Every row gives one point. The points of each table are mixes of a few directions, plus a little noise. Count the directions of each table, and those that both share. Where both have some left over, give the other angles between the two spaces (their principal angles), to ten degrees, smallest first.

First (4 x 3)
[[ 0.0 -0.1  0.6]
 [ 3.5 -5.0 -7.8]
 [ 0.4 -1.0  4.4]
 [-4.0  6.2  2.9]]
Second (7 x 3)
[[  0.0   0.0   0.1]
 [  1.9  -2.1 -11.5]
 [ -0.8   0.9   5.1]
 [ -1.1   1.2   6.7]
 [  0.0   0.0  -0.1]
 [ -1.1   1.2   6.8]
 [  1.1  -1.3  -7.2]]
Directions: first 2, second 1, shared 1

First (7 x 6)
[[  3.3   6.4  -1.8  -2.8   5.3   2.7]
 [ -1.9   0.7   4.4   3.1   2.5  -2.3]
 [  4.1  -0.4  -2.0   0.2   8.9   2.0]
 [ -2.0   3.5   1.8  -0.6  -3.4  -0.8]
 [  1.9   2.6  -3.9  -4.0  -2.4   2.5]
 [ -3.4   1.0   1.8  -0.2  -7.2  -1.7]
 [ -2.0 -13.8  -0.4   4.4  -3.9  -2.6]]
Second (8 x 6)
[[-0.5 -2.0 -2.3  0.0 -0.8  0.8]
 [-5.0  3.6  3.7  4.8  6.0 -1.1]
 [ 4.3 -2.9 -7.8 -3.5  1.0  4.2]
 [ 0.7  2.2  1.1 -4.1 -9.4 -1.1]
 [-6.2  8.1  0.1 -0.5 -3.9  0.7]
 [-1.8 -5.3  3.0  2.7 -3.1 -3.0]
 [ 9.1 -1.0  4.9 -1.5  5.7 -2.1]
 [-0.6 -2.8 -2.7  2.0  4.5  1.4]]
Directions: first 3, second 4, shared 3

First (7 x 8)
[[ 5.0 -4.8  3.5  1.8  3.6 -1.5 -1.3 -2.3]
 [-1.6  4.4 -7.2 -3.6 -2.8 -4.3 -3.4  7.4]
 [ 7.1  4.5 -9.4  0.0 -3.7  0.7 -4.3  6.8]
 [-8.1  2.0  1.9  0.0 -1.2  2.0  3.2 -3.2]
 [-6.8  2.3  2.2  2.2  0.3 -0.6  1.3 -6.0]
 [ 0.3 -6.6  4.3  1.4  1.2  3.3  0.5 -1.3]
 [ 4.1 -1.8  4.6 -1.8  2.9  0.3  4.0 -1.5]]
Second (10 x 8)
[[-0.8 -0.5 -0.6  1.5  1.2 -0.5  3.1  1.1]
 [-1.1 -2.0 -1.8 -8.0  0.1  1.9  1.3 -5.3]
 [ 0.7  2.0  1.7 10.7  0.7 -2.6  0.7  7.1]
 [-2.7 -3.6 -3.4 -9.2  1.9  2.1  6.5 -5.8]
 [-2.7 -3.5 -3.4 -9.4  1.8  2.1  6.3 -6.0]
 [ 2.0  1.1  1.3 -5.0 -3.0  1.5 -7.9 -3.5]
 [ 3.1  3.9  3.7  9.0 -2.2 -2.0 -7.6  5.7]
 [ 2.4  2.8  2.8  4.8 -2.2 -1.0 -6.8  2.9]
 [ 0.5  1.1  0.9  4.9  0.1 -1.2 -0.2  3.3]
 [-1.4 -1.2 -1.3  0.5  1.7 -0.3  4.8  0.4]]
Directions: first 5, second 2, shared 0; angles 50, 90

First (9 x 9)
[[ 0.0 -0.1 -1.1 -1.6 -2.2 -0.9 -0.4 -1.4 -1.1]
 [-1.3 -0.4 -0.4 -2.1 -2.2 -0.1 -0.7 -3.4 -2.3]
 [ 1.5 -0.5 -0.5 -1.7 -6.6 -3.3  3.5  5.8  3.8]
 [-4.0  1.8  2.7 -4.5 -0.3 -0.4 -2.4 -5.2 -4.1]
 [-0.3  1.1 -0.9 -2.2 -0.4 -1.3 -1.5 -2.1 -1.8]
 [ 2.8  2.1 -3.8 -0.4  2.0 -2.5 -2.1  0.5 -0.3]
 [-0.3  1.0  9.7 11.4 14.1  6.8  3.8 12.3  9.4]
 [ 2.3 -4.0 -3.6  0.9 -6.6 -0.2  3.0  0.9  1.4]
 [-0.9 -0.9 -2.1  0.0  2.1  1.9 -3.0 -7.3 -4.7]]
Second (7 x 9)
[[  2.5  -4.8  -8.0  -0.4   5.8  -0.6  -7.8   0.3  -7.2]
 [ -2.2  -0.2   4.4  -0.3  -2.0   2.3   0.5   1.4   6.6]
 [ -3.1   1.3  -1.4   2.0  -1.1  -0.5   0.6  -0.7  -1.8]
 [  2.8 -11.0   4.1  -3.0   0.7   3.0  -1.4   9.3   2.7]
 [ -1.6  10.8   1.9   0.6  -1.5  -0.3   1.3  -8.0   6.5]
 [  2.4   5.5  -0.3   0.2  -1.1  -3.2   5.3  -3.8  -3.5]
 [ -0.7  -1.6  -0.7   0.9  -0.8  -0.7   1.6   1.6  -3.2]]
Directions: first 4, second 4, shared 1; angles 70, 70, 70

First (9 x 11)
[[ 1.6 -5.9  0.1  3.3 -0.3 -0.5 -1.3 -9.2  5.1 -1.5 -2.5]
 [ 3.9 12.5 -2.5  4.5 -7.9 -3.9 -4.4 -6.4  3.5  0.9  6.7]
 [ 0.6 -4.9 -5.3  1.7 -0.5 -2.3 -2.1  1.7  4.3  2.7 -3.3]
 [-0.7 -0.9  5.4 -1.4  4.9  0.2  0.2  0.9  0.4 -1.0 -4.7]
 [-1.7 -5.6  4.8 -1.7  4.7  2.3  3.0  0.4 -0.5 -1.2 -3.8]
 [ 2.5  5.0  5.4  1.4  2.3  0.6 -8.1 -2.5 -7.4 -1.6  2.6]
 [ 0.1  1.2  1.8  2.9 -2.0  0.9  1.1  3.1 -1.1  5.1  4.6]
 [-2.8 -3.0 -9.3 -4.0 -2.8  0.6  4.8  5.1 -0.3 -0.7  0.8]
 [-4.0  1.6 -0.3 -6.7  1.6  2.3  6.7  6.8 -3.8 -2.8 -0.4]]
Second (8 x 11)
[[ -0.3  -8.2  -3.1   1.8   1.6  -0.2  -1.8   7.8  -0.4   6.1  -2.0]
 [ -1.9   0.7   1.4  -1.3  -0.1   1.3   4.7   6.0  -1.2   2.6   1.5]
 [  1.5   9.3  -3.2  -1.6  -4.8  -3.8   1.5 -14.5   9.0  -9.5  -1.6]
 [ -0.9  -6.2   0.1   0.4   2.9   1.3  -0.9   7.9  -3.3   4.7  -1.0]
 [  1.6   2.8   5.4  -0.7   3.2   1.5  -5.3  -7.8  -5.7  -6.4   0.4]
 [ -0.4   3.3   1.2  -2.7   0.8  -0.1   1.0  -3.5   0.6  -4.9  -1.6]
 [  0.1   0.3  -0.7   3.5  -3.9   0.4   2.1   3.6   0.5   6.3   5.4]
 [  0.3  -2.0  -1.1   0.7   0.4  -0.4  -1.3   0.2   0.2   0.6  -0.9]]
Directions: first 6, second 4, shared 4

First (9 x 12)
[[ -1.1  -3.8  -2.2  -1.5   3.4   6.6  -1.0   8.2   1.8  -4.1  -4.9  -0.8]
 [ -6.6  -0.8   4.4   0.0   2.6  -5.6   1.2   2.7   0.1   4.8   2.1   0.6]
 [ -7.3  -1.2   4.3   0.0   2.0  -8.2   1.6  -2.4   2.3  -0.3   7.7   2.0]
 [  8.0   0.9  -0.8   3.8  -2.0   0.3   1.8  -4.3  -5.4   1.0   1.9   3.6]
 [ -2.8   0.7   0.8  -1.1   0.6  -3.7  -1.7  -3.5   1.9 -10.5   3.5   2.7]
 [ -1.5   0.6  -2.1  -0.5  -1.3   2.6  -0.7  -1.9   3.5  -3.9  -2.7  -1.9]
 [  4.4  -0.7  -3.5   1.8  -2.5   4.3   1.8  -4.6   1.4  -0.5   0.6  -0.9]
 [ -1.9   2.5   1.0  -0.6   0.4   3.9  -1.3   9.7  -3.2  11.6 -13.4  -4.3]
 [  8.7   1.7  -1.8  -2.0  -3.3  -0.1  -1.7  -3.9  -2.5   1.9   5.3  -1.0]]
Second (11 x 12)
[[ -0.4  -0.2  -0.1   0.1   0.0   0.2   0.3   0.0   0.4   0.1  -0.2  -0.4]
 [ -8.2  -3.5  -2.0   2.2  -0.2   4.7   4.3  -1.4   9.0   2.8  -3.0  -4.3]
 [ 10.9   4.7   2.8  -2.9   0.0  -6.2  -5.8   1.7 -12.0  -3.6   4.0   5.8]
 [  8.4   3.6   2.1  -2.2   0.0  -4.7  -4.3   1.2  -9.0  -2.6   3.1   4.3]
 [  7.8   3.4   1.9  -2.0   0.1  -4.3  -4.0   1.2  -8.4  -2.5   2.8   4.0]
 [ -6.1  -2.6  -1.5   1.6  -0.1   3.5   3.2  -0.9   6.6   2.0  -2.3  -3.2]
 [ -9.1  -3.9  -2.3   2.4  -0.1   5.2   4.9  -1.4   9.9   2.9  -3.4  -4.8]
 [ -1.6  -0.6  -0.4   0.5   0.0   0.9   0.8  -0.3   1.8   0.5  -0.7  -0.8]
 [  2.9   1.3   0.7  -0.7  -0.1  -1.6  -1.5   0.5  -3.2  -0.8   1.1   1.6]
 [  4.6   1.9   1.2  -1.2   0.1  -2.6  -2.3   0.8  -5.1  -1.5   1.7   2.4]
 [ -9.0  -3.8  -2.2   2.3  -0.1   5.2   4.7  -1.4   9.9   2.9  -3.4  -4.8]]
Directions: first 6, second 1, shared 1

First (10 x 18)
[[ -1.6   4.2   3.8   4.2   7.8  -2.1   2.4   2.5  -2.6   2.6   3.0   0.5
    0.1  -2.6  -3.4   1.6   1.1  -2.7]
 [ -4.4  -2.4   1.0  -1.8 -14.2  12.1  -7.5  -6.7  10.8  -5.1   0.2  -7.6
   -1.2  -8.9  -7.6   0.7  15.4   6.9]
 [ -0.5   0.0  -2.6  -1.1  -3.0  -1.3  -2.1   2.2   0.6   0.1   0.1   2.9
   -1.3   3.2   2.5  -0.3  -3.1   1.8]
 [  1.8  -0.1   3.1   1.3   6.4  -0.4   4.5  -2.1  -2.8   0.6  -0.5  -2.6
    2.2  -2.4  -1.7   0.2   1.0  -4.0]
 [ -2.3   1.0   0.4   0.4  -2.9   2.1  -2.6   0.2   2.6  -0.5   1.3  -0.4
   -1.1  -1.9  -2.4   0.6   3.3   2.1]
 [  0.0   0.2  -3.2  -1.1  -2.0  -2.9  -1.7   3.3  -0.5   0.7  -0.1   4.2
   -1.4   4.7   3.8  -0.5  -5.3   1.4]
 [  5.7  -3.7   4.8  -0.1   9.2   1.3   9.1  -7.5  -4.5  -0.9  -3.6  -7.5
    5.3  -4.2  -1.6  -0.6   2.6  -7.4]
 [ -1.2   0.8  -3.0  -0.8  -3.7  -1.7  -3.1   3.3   0.9   0.3   0.7   4.0
   -1.9   3.7   2.8  -0.3  -3.6   2.7]
 [  5.1  -3.0  -1.1  -2.0   4.4  -3.2   5.2  -1.6  -4.6   0.1  -3.3   0.1
    2.5   3.8   4.9  -1.6  -6.4  -3.9]
 [ -2.7   3.1  -3.0   0.6  -2.1  -3.7  -3.8   6.4   0.2   1.8   2.5   6.5
   -3.1   4.6   2.6   0.4  -5.2   3.0]]
Second (8 x 18)
[[ -3.2   1.8   2.6   0.1  -0.8   4.2  -3.8   0.4  -3.7   3.8   1.4   0.3
    3.4  -3.1  -3.0   2.5   6.3   4.5]
 [ -0.7   2.6  -1.5  -2.7  -3.2  -2.4  -1.3   1.9  -8.4   4.5  -0.2   4.0
    2.4   6.6   4.2  -0.6  -7.4   5.4]
 [ -2.6   1.7   1.1   2.4   6.2  -1.4   1.5   1.5   5.9  -1.2   2.2   2.8
   -3.0  -2.0  -1.8   2.1   1.1  -5.9]
 [ -2.9   5.1   2.9  -2.1  -4.0   0.7   2.6  -4.8  -5.5   2.0   0.6  -2.3
    1.9   2.1  -1.9  -1.1  -4.0   3.8]
 [  0.8   5.0  -0.4   0.4  -7.8  -3.1  -1.5   2.2 -10.2   3.5   1.6  -2.2
    0.2   5.0   0.4  -3.7  -7.2   9.7]
 [ -2.0  -2.7  -2.3  -1.8  -0.8   1.8  -1.1  -1.6  10.3  -4.0  -0.8   2.5
   -2.8  -0.8   1.1   1.5   2.2  -4.1]
 [ 10.0 -10.1  -2.0  -0.2   6.6  -0.5   4.3  -1.8   0.6  -3.7  -5.5  -4.1
    2.3  -1.7   4.0  -1.7   1.7  -7.3]
 [  0.7  -3.3  -0.5   3.9   3.8   1.0  -0.8   1.8  11.0  -4.9   0.9  -1.2
   -4.4  -6.2  -2.9   1.1   7.6  -5.9]]
Directions: first 3, second 6, shared 3

First (10 x 20)
[[ -0.3   3.8   0.5   1.7  -1.4  -0.1   0.0  -4.6   2.2   5.4  -2.4  -0.5
   -3.5  -4.1   1.6  -0.4  -0.3   2.7   1.0  -0.5]
 [ -6.9   4.3   0.5   4.6   0.3  -0.6  -0.2 -10.4   1.5   5.0  -3.6  -3.2
   -3.0  -6.1   4.4  -4.8   0.7   6.6  -0.6  -1.2]
 [  1.9  -2.5   2.8   2.3   1.8   2.4   2.0   6.4  -1.2  -4.5   2.0   3.2
    5.9   5.5  -3.6   5.5  -1.5  -4.7  -3.5  -1.6]
 [  5.5  -5.3  -1.8  -5.7  -1.3   0.1   0.4  11.0  -3.3  -5.4   4.7   2.0
    1.7   5.1  -3.9   2.4   0.1  -6.4   0.6   2.7]
 [ -2.8   6.2   0.0   2.8  -2.0  -0.8  -0.3  -9.6   3.1   8.8  -4.2  -2.2
   -6.3  -7.9   3.9  -3.1   0.2   6.1   1.6  -0.5]
 [  2.7  -2.4   0.1  -0.6  -3.3   1.8   3.5   8.9  -3.8  -0.8   4.0   2.1
   -0.5   0.9  -3.4   2.7  -0.3  -5.2  -2.4   2.3]
 [ 11.1   1.6   2.4  -1.3  -1.3   1.9   0.5   7.3   3.5   2.4  -0.3   5.7
    0.7   3.5  -4.7  10.2  -3.0  -5.7   1.5  -1.4]
 [  0.3  -5.6  -2.7  -6.1   4.8  -2.5  -4.4   1.8  -0.6  -9.6   1.4  -1.3
    5.6   7.2   0.0  -2.5   1.3  -0.9   2.7   0.1]
 [ -7.9  -4.0  -2.9  -1.8   2.9  -2.4  -2.1  -3.6  -3.3  -6.4   1.2  -4.6
    2.2   1.0   3.1  -8.3   2.8   3.3  -0.2   1.2]
 [ -3.7   4.1   1.1   4.2  -0.6   0.2   0.5  -7.1   1.7   5.3  -2.9  -1.3
   -2.8  -5.0   2.7  -1.8  -0.1   4.3  -0.6  -1.2]]
Second (8 x 20)
[[ -7.0   3.5  -0.8  -3.1   0.6 -10.2   3.2  -6.8  -1.3  -4.1   0.2  -2.0
    1.6   3.7  10.0  -0.9  -3.7  -0.3   3.7   8.0]
 [  5.3  -0.9   1.0   1.2   1.2   1.2  -1.7   3.8   0.9   2.1   0.2   3.5
    1.9   2.4  -5.9   1.5  -2.4  -5.0  -0.2  -1.4]
 [  7.6  -2.5  -2.2  -0.8  -2.6   5.3   0.8   7.5  -1.5   6.1   3.0   1.3
   -5.2  -4.7  -6.0  -1.2   2.4  -2.7  -0.6  -1.2]
 [ -2.6   2.0   6.3   0.1  -7.5  -0.7  -5.1   4.2   1.0  -5.7  -4.7   3.5
    2.9   5.5  -5.5   8.9  -4.0  -1.3  -2.2   0.6]
 [  4.8  -3.0  -2.7   0.1   4.4   7.3   5.0   2.0   0.8   0.7   3.0  -2.3
   -1.6  -4.1   3.1   0.6   6.9   4.4  -1.1  -5.7]
 [ -1.8  -0.3  -2.5  -0.1  -0.8   0.1   0.0  -2.2  -1.5   3.5   0.7  -2.5
   -4.0  -4.8   0.8  -6.0   2.0   2.0   0.3   0.9]
 [ -9.4   4.1   3.1   0.6   0.4  -9.8  -3.5  -8.3   0.7  -4.9  -4.2   0.2
    5.4   6.5   3.4  -0.4  -6.8  -0.9   1.7   5.1]
 [  2.9  -2.8  -2.0   2.2   4.7   6.8   1.4  -0.2   1.1   2.4   1.4  -2.0
   -1.0  -4.5  -0.1  -2.5   5.4   4.0  -1.7  -6.4]]
Directions: first 4, second 5, shared 2; angles 70, 80

First (9 x 24)
[[-4.0  0.5  0.8  5.3 -0.9 -5.9  7.9 -1.0  3.1 -6.8 -6.7 -2.4 -4.7 -3.6
  -1.5  0.4  1.9  3.1 -3.4 -3.6  4.7 -3.7 -5.7  3.4]
 [ 4.9  3.3 -6.1 -3.4  5.9  2.5 -0.9  4.3 -2.0  4.8 -1.2 10.4 -4.2  2.4
   0.7  3.2  5.0 -7.3  6.0  4.9 -2.0 -3.5  3.5  7.7]
 [ 2.3 -1.1  6.0 -5.3 -3.1 -0.1 -0.8  6.2 -0.1  1.0  9.7  4.5 -1.4 -0.3
   5.7 -5.6 -3.3 -0.9  3.8  0.7 -3.7  5.4  1.0 -8.2]
 [ 1.5  0.4 -1.1 -1.4  0.8  0.3  0.2  1.8 -0.3  1.2  0.5  3.7 -1.5  0.4
   1.0  0.1  1.2 -2.3  1.7  1.5 -0.6 -0.7  0.9  0.9]
 [ 4.5 -6.2 -5.8  1.8 -2.6 -1.9  2.5 -1.7  0.7 -0.9 -5.0  8.7  2.6 -2.1
   1.7  4.0  9.2 -8.1 -5.8  4.8  2.5 -6.7 -1.4 -5.3]
 [ 0.4  2.3  2.2 -4.2  1.4  4.3 -6.0  1.7 -2.0  4.5  6.5 -2.0  1.8  2.8
   0.4 -2.1 -5.5  1.6  4.7  0.0 -4.2  5.2  4.0  0.0]
 [-3.8 -1.4  4.7  3.1 -3.8 -3.5  3.5 -1.9  2.1 -4.8 -0.8 -6.2  0.2 -2.5
  -0.4 -2.4 -2.5  5.3 -3.9 -4.0  2.4  1.2 -3.9 -3.6]
 [-2.8  0.5  5.0 -0.6 -2.1  1.0 -2.3 -1.1  0.0 -0.3  4.3 -7.4  2.0  0.6
  -0.3 -3.4 -6.5  5.8  0.1 -3.2 -1.3  5.3  0.1 -2.8]
 [-2.6  1.6 -5.8  4.2  3.7  3.3 -4.0 -8.4 -1.2  1.8 -7.3 -8.5  5.3  2.6
  -7.0  5.4  0.3  2.7 -3.3 -1.3  1.9 -2.6  1.0  7.6]]
Second (11 x 24)
[[  3.4   0.9   1.3  -2.7  -0.2   2.4  -5.5   0.0  -1.1   3.9   5.0   0.1
    2.9   3.2  -2.0   2.1  -2.5  -1.6   1.6   1.2  -5.0   1.7   5.0   0.6]
 [ -0.2   2.0  -1.8   7.0   4.1  -1.8   0.2 -10.0   0.0  -0.5  -7.6  -3.7
   -2.5  -0.2  -4.4   7.2  -1.4  -5.5  -6.1  -2.1   0.7 -11.4   4.5   1.1]
 [ -1.6   1.3  -2.2   1.8   3.0  -0.4   2.5  -0.7  -0.2  -0.8  -4.0   0.6
   -3.4  -1.1   0.7   0.1   1.2  -0.8   0.2  -0.5   2.6  -3.0  -1.1   2.0]
 [  0.3  -3.3  -2.1   2.7  -0.4  -3.1   5.3  -0.9   0.7  -2.8  -4.6   5.5
   -3.0  -3.9   4.1  -0.3   4.5  -5.2  -3.7   1.3   4.1  -6.1  -2.4  -6.4]
 [ -6.9   5.2   0.6   0.9   2.8   1.4   0.6   0.6   0.4  -1.7  -2.1 -10.2
   -1.0   1.3  -4.4  -2.4  -3.6  11.5   3.7  -4.8   2.2   6.0  -4.1  11.7]
 [  3.5  -1.8   4.2  -2.6  -4.8   0.9  -5.8  -0.4   0.1   2.2   7.2  -2.1
    6.5   2.7  -2.6   1.5  -3.1   0.6  -1.1   0.6  -5.7   4.2   3.7  -3.2]
 [ -1.9   8.9 -10.0  -0.9  15.2   4.7   2.4   3.4  -4.0   4.5  -7.7   7.8
  -12.9   0.8   3.3  -0.2   3.0  -5.6  10.3   2.0   3.8  -6.4   1.6  13.2]
 [  1.1  -4.2   4.0   0.2  -6.6  -2.1  -0.6  -0.9   1.7  -2.0   3.3  -2.1
    5.2  -0.7  -0.6  -0.2  -0.6   1.7  -4.4  -0.4  -1.3   2.5  -0.9  -6.5]
 [ -0.7  -1.7   0.7  -0.4  -2.1  -0.9   1.7   1.7   0.7  -1.6   0.5   0.6
    0.5  -1.2   1.6  -2.1   1.1   1.6  -0.4   0.1   1.3   1.9  -2.6  -2.1]
 [  0.7  -1.4   2.0  -1.2  -3.0  -0.1  -1.3   0.8   0.5  -0.1   3.0  -0.9
    2.8   0.4  -0.3  -0.7  -0.8   1.6  -0.5   0.1  -1.5   2.9  -0.2  -2.0]
 [  2.3  -5.8   3.4  -4.6  -7.9  -0.9   0.3   6.4   1.1  -1.1   7.2   4.4
    4.8  -1.3   4.5  -5.0   2.2   1.8   0.2   2.5  -1.0   7.5  -3.5  -8.5]]
Directions: first 4, second 4, shared 2; angles 30, 50

First (11 x 32)
[[  0.9   4.1  -0.2   1.4   4.0  -0.2  -2.6  -0.2  -4.5   4.9   3.8  -3.0
   -4.1  -2.9  -2.0   3.1   2.1   4.8   1.3  -4.2   6.0   4.9   7.5  -1.3
    2.2   0.4  -0.8  -0.9   4.5  -1.9   1.5   2.6]
 [ -0.3  -4.4  -3.5   3.3  -2.8   2.1  -0.5   3.7   2.0  -3.9  -4.1   1.4
    3.5  -2.1   0.3  -4.1   0.1  -3.0  -0.6   2.3  -0.5  -1.1  -2.6   4.0
   -3.2  -1.9   0.5 -11.1  10.2   1.5   5.8   1.0]
 [  1.3  -0.5   4.3  -0.3   4.2  -2.2  -0.8  -2.0  -2.2   3.6   4.3  -2.5
   -2.9  -6.4   3.4   0.9   1.8   2.8   2.0   0.0   1.0   1.0  -2.5  -3.5
    0.7  -1.8   2.6   2.9  -3.4  -3.1  -1.1  -0.5]
 [  0.8   3.1   2.6  -0.9   2.8  -2.1  -0.6  -1.9  -3.1   2.0   4.8  -1.5
   -5.2  -2.2   1.5   0.1   2.6  -0.1   4.9  -3.1  -1.1   4.3  -0.9  -2.9
    1.9   2.1  -0.1   4.6   0.1  -3.0   1.3  -0.6]
 [ -0.3   1.6   3.1   0.8   6.2   1.6   1.9  -2.3  -3.3   3.5   2.6  -0.7
   -2.2  -5.6   1.6   4.7   0.9   0.4   3.6  -2.7   4.0   2.4  -1.9  -3.6
    1.9   2.5  -2.9   4.2  -5.2  -3.0   1.2   3.2]
 [ -1.2  -7.5  -6.2   1.1 -11.9   1.0   0.8   5.4   8.1 -12.6  -8.9   5.5
    7.0   6.5   0.6 -11.9  -1.6 -10.8  -1.4   6.2 -11.5  -4.9  -9.0   8.1
   -6.1  -1.2   1.7 -12.2  12.9   5.0   6.1  -4.2]
 [ -1.7   2.9   0.7  -2.8   0.0   1.6   3.8  -2.4   0.9  -0.4  -1.5   2.3
    1.2   6.4  -1.9   4.4  -2.8  -1.8  -0.9  -1.1  -0.7  -1.7   0.3  -1.4
    2.0   4.3  -4.2   9.7 -11.9   1.2  -4.7   0.5]
 [ -0.5   1.2   1.2   0.7   3.8   1.8   1.3  -1.2  -1.8   2.6   0.7  -0.3
   -0.3  -2.4  -0.2   4.2  -0.3   1.2   0.6  -1.6   4.1   0.7   0.8  -1.8
    1.3   1.4  -2.3   2.3  -4.3  -1.1  -0.2   2.7]
 [  1.5   4.6   1.5  -0.6   2.7  -2.9  -2.8  -1.3  -4.1   3.8   5.9  -3.2
   -6.3  -1.6  -0.3   0.5   3.0   3.3   3.3  -3.9   1.1   5.5   4.6  -2.4
    2.4   0.8   0.9   2.8   3.5  -2.7   0.6  -0.5]
 [ -1.9  -3.0  -3.8  -1.1  -7.4   2.0   2.8   2.0   6.0  -7.3  -7.3   4.8
    6.4   8.8  -1.7  -3.3  -3.6  -6.2  -3.6   3.7  -5.9  -5.4  -3.5   4.4
   -2.5   1.0  -1.4  -1.7  -1.2   4.7  -1.0  -1.9]
 [  1.3  -2.2   0.4  -1.5  -1.4  -2.7  -3.2   0.2   2.0   3.9  -0.3  -2.9
    2.9   1.5  -1.3   1.3  -2.2   9.3  -9.3   4.4   3.5  -5.7   7.2   0.4
   -0.7  -7.5   6.1  -0.7  -5.3   2.5  -9.4  -2.3]]
Second (8 x 32)
[[ -2.7  -0.9   0.2   2.7   5.9   7.6   5.6  -1.0  -0.7   1.9  -4.3   2.6
    5.0  -3.5  -0.9   9.2  -3.3  -1.1  -1.0  -0.9   8.7  -2.4  -1.6  -1.2
    0.8   3.4  -7.4   1.5 -10.6   0.2   0.5   7.5]
 [  0.2  -1.9   2.4   1.0   4.6   1.2   0.3  -1.1  -0.9   4.6   0.3  -1.7
    1.9  -5.5   1.0   5.0  -1.2   5.3  -3.3   1.5   6.6  -2.7   1.1  -2.1
    0.2  -3.1   0.9   0.3  -7.3  -0.7  -3.5   2.5]
 [  1.3   0.6  -2.1  -0.8  -3.2  -2.9  -4.3   1.5   0.7   1.5   0.5  -2.4
    0.0   3.5  -2.7  -1.7  -0.1   5.8  -5.2   1.3   0.9  -1.0   8.3   1.9
   -0.3  -4.4   4.3  -3.3   4.5   2.0  -3.8  -2.4]
 [ -1.4  -3.8  -0.4   1.3   1.1   3.9   2.6   0.4   2.4   0.5  -4.9   1.5
    6.4  -1.0  -0.5   4.3  -3.7   1.5  -5.4   3.2   4.9  -5.8  -0.5   0.8
   -1.2  -1.9  -1.3  -1.7  -7.8   2.2  -3.1   2.9]
 [ -1.1  -1.9   4.1   0.1   2.8   1.5   5.2  -2.3  -0.3  -3.9   0.8   3.1
   -1.5  -5.3   6.1  -1.8   1.5 -10.1   9.4  -0.7  -6.2   1.8 -15.7  -2.9
   -0.4   5.4  -3.4   4.8  -3.9  -3.6   6.2   0.3]
 [  1.5  -0.5  -0.6  -2.6  -6.0  -5.2  -3.3   0.9   2.3  -2.8   1.3  -0.8
   -1.7   4.7   0.5  -7.1   1.2  -0.1  -0.9   2.2  -7.6  -0.4   0.2   1.7
   -1.2  -2.8   5.5  -0.7   5.6   1.1  -1.9  -6.2]
 [  1.7   6.0  -2.6  -3.3  -5.2  -5.5  -5.4   0.6  -0.8   0.8   3.6  -2.6
   -4.9   9.3  -4.6  -3.4   1.5   4.3  -1.9  -2.4  -3.3   3.4  11.5   1.5
    1.8  -0.7   3.3   2.0   7.3   1.5  -3.6  -4.7]
 [  0.4   2.4  -0.9   1.5   0.0  -0.6  -0.8   0.9  -2.7  -2.6   2.8   0.3
   -5.2  -2.1   1.1  -4.5   4.0  -5.7   8.4  -4.1  -3.9   7.1  -3.3   0.4
    0.3   4.1  -1.9  -2.9  12.3  -2.7   9.2   0.0]]
Directions: first 5, second 5, shared 5
